Rows are points. The ring and each string are closed loops that go straight from each point to the next, and from the last back to the first. Before rounding, they use only three directions, however many columns there are. Count how often each string passes through the ring. Passing back the other way cancels.
In the rows, zero is written as 128.

Ring (8 x 4):
[[187 159 116  88]
 [169 160 161  86]
 [125 159 181  88]
 [ 82 148 171  91]
 [ 68 135 131  95]
 [ 80 136 102  96]
 [116 148  78  95]
 [164 158  85  91]]
String, 12 rows:
[[191 135  96  89]
 [142 144 114  91]
 [140 179  88  92]
 [167 183  63  92]
 [193 189  77  89]
 [172 190 118  88]
 [206 179 153  84]
 [193 145 174  84]
 [148 138 145  89]
 [135 169 140  89]
 [179 183 146  86]
 [216 170 114  86]]
Times through: 2
String:
[[ 84 160  98  95]
 [ 54 158  78  98]
 [ 76 165 106  95]
 [106 149 124  93]
 [ 91 117 133  94]
 [ 70 115 156  93]
 [ 45 158 183  93]
 [ 69 152 193  91]
 [ 64 182 202  90]
 [ 91 170 172  90]
 [105 158 152  91]
 [115 129 149  91]
 [110 135 142  92]
 [ 98 158 133  92]
 [ 99 120 127  93]
 [108 107 117  94]
 [114 147 120  92]]
Times through: 1

Ring, 8 rows:
[[ 90 121 171 198 127 117 174  67 105]
 [152 130 172 147 113 124 158 100 132]
 [177 150 143  96  98 129 132 138 154]
 [182 134 139  61 111 125 121 152 169]
 [157  99 148  49 143 114 123 145 173]
 [110 110 133  89 141 112 130 127 150]
 [ 64 146 111 153 120 116 141 105 116]
 [ 55 148 131 202 115 118 161  77  96]]
String (21 x 9):
[[ 90  88 173 149 155 109 162  82 125]
 [ 27 120 151 226 138 111 177  51  85]
 [ 29 167 125 249 103 121 172  58  73]
 [ 60 203  99 223  74 130 154  88  85]
 [ 94 185 109 177  84 129 144 107 109]
 [122 109 176 152 133 117 163  88 127]
 [150  58 232 147 163 111 182  68 137]
 [176  78 229 145 144 118 179  77 140]
 [169 192 132 150  66 138 142 124 129]
 [143 191 108 134  73 134 130 135 132]
 [172 211  93 106  56 140 115 159 145]
 [209 156 130  51  92 132 114 168 175]
 [223  77 183  10 147 117 124 157 198]
 [172  79 178  58 152 113 137 130 173]
 [142 126 139  91 123 119 131 132 153]
 [129 156 107  91 105 123 119 146 149]
 [125 128 111  60 128 116 113 152 162]
 [109  86 139  65 160 106 126 132 161]
 [102  62 170  92 176 102 146 105 151]
 [115 105 159 123 140 114 149 104 138]
 [105 133 137 138 121 119 145 108 129]]
Times through: 0
